Each row is a point. Examples show where two turns around zero, p and q, send a point. Where does a point land after both, in the order given? Backwards means that the second turn is done in reverse. Each puzzle has new turns, and all numbers are rounded.
(in the rows, 128 means zero)

Turn p:
[104 120 162] => [161 113 150]
[147 114  65] => [ 85 123  76]
[109 181 129] => [ 98 129 176]
[113 120 174] => [170 124 153]
[168 106 110] => [126 152  85]
Turn q:
[125 159 106] => [106 152 108]
[162 146 101] => [142 152  90]
[ 73  77 141] => [105  64 161]
[152 131 164] => [159 145 153]
Where do these land?
p, then q backwards: [118 172 186] => [130 137 201]
q, then p: [ 86  91 119] => [165  91 106]
q, then p: [176 121 136] => [112 172 112]
q, then p backwards: [120 115  76] => [127  98  83]
p, then q backwards: [140 141 123] => [122 145 128]

Turn p:
[128 138 133 108 136 116] => [126 121 112 122 143 141]
[135 109 114 132 109 117] => [151 136 135 118 131 109]
[131 111 116 141 126 136] => [141 129 140 130 112 118]
[120 129 154 134 153 122] => [105 100 134 125 129 136]
[134 195 157 145 103 113] => [ 78 146 116 160 175 111]
[126 107 124 126 110 117] => [142 134 136 108 131 114]
[135 113 114  96 113 192] => [149 175 143 129  98 173]
[138 115 125 136 196 123] => [138  66 125 144 107 147]
[106 136 114 134 106 116] => [122 145 111 118 126 102]
Turn q:
[133 108 141 143 115 134] => [128 129 146 140 104 128]
[142 105 110 148 123  82] => [111 123 165 141 146  90]
[144 173 130 119 183 154] => [107 171  79  97 140 144]
[105 146 151 125 112 136] => [155 117 105 128 109 127]
[146 107 126 145 113 100] => [122 130 159 149 130 103]
[ 82 123 141 134 118 146] => [143  94 118 112  96 134]
[145 135  94 108 112 149] => [119 121 122 151 154 163]
[128 127 131 101 148 122] => [140 140 131 105 146 135]
Where do these land?
p, then q backwards: [124 135  31 119 121 137] => [127 186 203 129 102 135]
q, then p: [122 126 150 124 144  88] => [134 110 113 124 170 135]
q, then p backwards: [122 131 146  60 123 136] => [164 104 113  74 123 125]
p, then q: [140 135 152 148 114 129] => [136 133 121 106 110 107]
p, then q: [148 128 119 135 135 133] => [116 138 133 139 115 121]
q, then p: [132 114 144 136 141 135] => [116 147 125 123 142 131]
p, then q: [129 139 110 144 122 129] => [119 123 126 139 133 106]
q, then p: [122 106 149 151 113 126] => [122 142 148 115 151 109]
q, then p: [114 138 150 136 139 140] => [144 153 116 126 138 125]

Turn p:
[152 119 160 130 118 140 126 116] => [162 110 131 134 121 143 139 116]
[105 173 143  96 108 159  84 159] => [141 128 164 145 138 131 134 207]
[137 125 129 142 134 102 106 174] => [131 135 104 122 151  97 162 144]
[142 132 124 111 167  80  89 131] => [131 131  95 149 189 108 116 130]
[111 111  80 103  39 138 149 100] => [118 195 139  98  89 202 119 134]
[132 134 161 173 190  85 185 106] => [109  82 140 108 155  83 122  45]
[158 128  51 102  71 152 152 116] => [115 214 134 152  80 168 127 120]
[ 95 130 155 169 146 176 106 112] => [150  79 137 109  92 102  97 152]
[121  99 148 125 179 120 154 136] => [ 96  80 108 136 137 119 135 103]
Turn q:
[123 158 141 126 170 153 207 128] => [ 74 145 153 176 133 128 147  71]
[117 131 131 185 140  84 137  79] => [180 134 181 159  91 128 135 126]
[167  95 143 164 150 129 125 122] => [122 162 138 150  97 144 105 163]
[115 147 153  85 127 162 127 109] => [111 139 103  95 122 134 142  81]
[120 142 163 111 121 107  79 162] => [127 100  89 103 103 115 162 158]
[128 101  52 125  80  93 150 154] => [161 106 143 142 216 125 111 162]
[115 100 121 151 125 161  85 148] => [131 110  97 121 109 119  75 145]
[137 132 101 101 158  82 103 120] => [130  96 160 103 130 166 150 153]
[169 144  66 118  87 185 133 167] => [ 85 139 129  96 197  83  79 142]
[ 88 129 210 115 123 124 134  90] => [158 150  87 136  79 138 173  79]
Where do these land?
q, then p: [ 87 156 197 125 149 108 169 105] => [135 150 169  89  89 147 112  61]
q, then p: [121 157 121 149 105 138 145 111] => [147 126 133 123 165 128 118 101]
p, then q: [128 109 130  98 148 152 117  78] => [139 130 117 106 106 119  71 146]
p, then q: [169 112 137 102  87  94 136 203] => [ 81 143 169 185 162 115 139  79]
q, then p: [105 153  77 147 176 109 145 154] => [140  66  89  84 120 135 137 122]
q, then p: [207 159  84 138  81 150 124 154] => [ 93 102 135 139 219  99 143 163]
q, then p: [107  52 115 140 179 175 116 114] => [182 139 106 128  78 124  92 194]
p, then q: [107 133 127 105  79 120 109 123] => [ 75 125 108 113 129 111 129 119]
q, then p: [134 112 148 163 135 100 130  63] => [188 138 172 141 115 132 157 116]
q, then p: [114 137 143 114 141 134  90 175] => [ 88 150  94 108 117 151 135 142]

Turn p:
[135 142 132 156  97 157 112  61 116 133  97] => [128 122 170 127 148 182 121 129  98  83 102]
[135 145 155 111 148 112 118 127 125 126  99] => [144 120 157 137 131 105 111 109 146 129 113]
[131 180  73 135 101 153 109 103 167 118  91] => [ 73 147 193 135 114 171 157 137 127 131 105]
[119  58 154 200 166  74 127 203  51  73 140] => [191 101  37 130 125 135 140  46 191 107 203]
[115  94 183 141 134  92 148 202  71  50 157] => [198 130  38 140 147 127 135  61 177 163 145]
[112 129 114 111 125 139 143 111 142 188  70] => [125 154 173 132  80 117  96 159 114  93 120]
[ 97 156 119 104 110 146 139 137 128 178 149] => [120 155 134 147 126 129  98 183 110 153 143]
[124  98 152 104 112 151 118 153 193 128 163] => [100 102  82 144 101 106 130 141  96 166  92]
[105 138 136 137 139  93 118 104 148 139 146] => [123 117 137 166 149 102 145 137 116 115 141]
[177 101 105  69  78 101 116 151 150 117 192] => [142  92  94  93 124 113 188 188 132 189 103]
[164 155 119 156 142 134 176 110 129 151 119] => [130 154 166  92 130 123 129 109  87 124 155]
[142 151 121 135 154 169  79 120 116 132 117] => [ 88  99 155 116 143 153  91 120 147 126 128]
[108 117 102 104 157 142 163  82 129 131 125] => [104 171 127 108 146 101 124 146 123  87 114]
Turn q:
[ 72 106 129 155  80  96 131 129  82 125 167] => [179 121 113 132  97 137 139 140 207 142 103]
[119 107 123 117 133 135  81  97  78 147 161] => [143 177 110 134  98 168 141 129 129 139  82]
[139 120 166 118 129 178  96 133 162 169 146] => [105 117 124 173 108 146 172  99  82 142 130]
[167  98 124 136  65 139 159 169 149 102 166] => [145 108 117 170 134 129 100 111 157 184 192]
[149 140 105 102 141 117  83 131 160 180 158] => [115 168 145 114  78 140 161 108  93 133 160]
[140 122 145  80 116 151 160 164 140  86  89] => [ 79 107 112 148 159  89  82  97 135 134 135]
[107  83 129 110 139  73 102 110 141 174 101] => [141 112 139  89  55 131 111 106 106 108 100]
[130 133  65 165 155 109 118 123 134  95  69] => [131 134 192  94 159 147  82 147 132  82 132]
[103 154 171  85 158 159 173  77 139 100 145] => [ 68 103  67 102 161 120 155 157 117 148 101]
[111  95 166 115 175  88 140 120 144 109  99] => [112  87 138  99 108  93  97 148 102 136  84]
[125 176 111 153 143 161 162 117 169 128 102] => [102 100 137 117 176 135 152 147 114  88 165]
[137 181 153 158  77  97  96 184  68  85 157] => [185 175 157 155 167  73 154 110 193 166 118]
[161 163 122 142 114 176 170  79  88 108 118] => [143 141  74 128 211 154 127 141 123 115 133]
[131 113  83 158 165 113 122 161 139 183 115] => [143 139 166 139  80 131 119 152 104  75 159]
Where do these land?
p, then q: [164 130 193 143 113  77 135  96  79 139 108] => [153 151 118 133 155 123  84 133  52 180 118]
p, then q: [124  83  85 104 125 152 131 115 132 102 170] => [ 77 136 132 120 117 117 100 138 167  88 153]
p, then q backwards: [106 117 147  77 132 182 157 109 163 107 128] => [128 118 155  75 173 133 112 112  78 107 113]
q, then p backwards: [ 95 140 101 113 155 150 108 113 116  84 146] => [112 153  80  95 121 163 115 113 128 106 127]
p, then q: [140 126 124  97  94  79  98 119 121 129 117] => [137  90 132 153 130  99  96 121  99 137 157]
p, then q backwards: [120 157 133 213  72 143  80 152 121 150  99] => [137  61  92 169 100 179  97 124 182 158 137]
p, then q backwards: [127 144 127 160 123  99 125 120  91 222 121] => [167 111  79 191 148 109 157 162 159 149 121]
q, then p: [129 106 180 150 131  68 115 172  82 189 133] => [205 104 174  99 108 155 193 115 116 136 129]
q, then p: [185 157 128 179 148 203 122 182 127 161  68] => [141 115  99 120 209 148 130  33 137 106 178]
q, then p: [119 108 115 141 131 112 162 125 138 100 101] => [116  87 102 133 113 114 126 130 154 129 111]
q, then p backwards: [151 138 127 118 134 140 152 107 179  71 169] => [152 170 103 125 133 151 109 151 127 137 198]
q, then p: [ 96 111  96  98 167 125 109 111 181 102 150] => [133 150  96 181 109 137  80 165 127 143 102]
p, then q: [108 147 108  72 138 134 172 143 135 107 155] => [120 144 143  94 115  87 161 126 128  80 157]
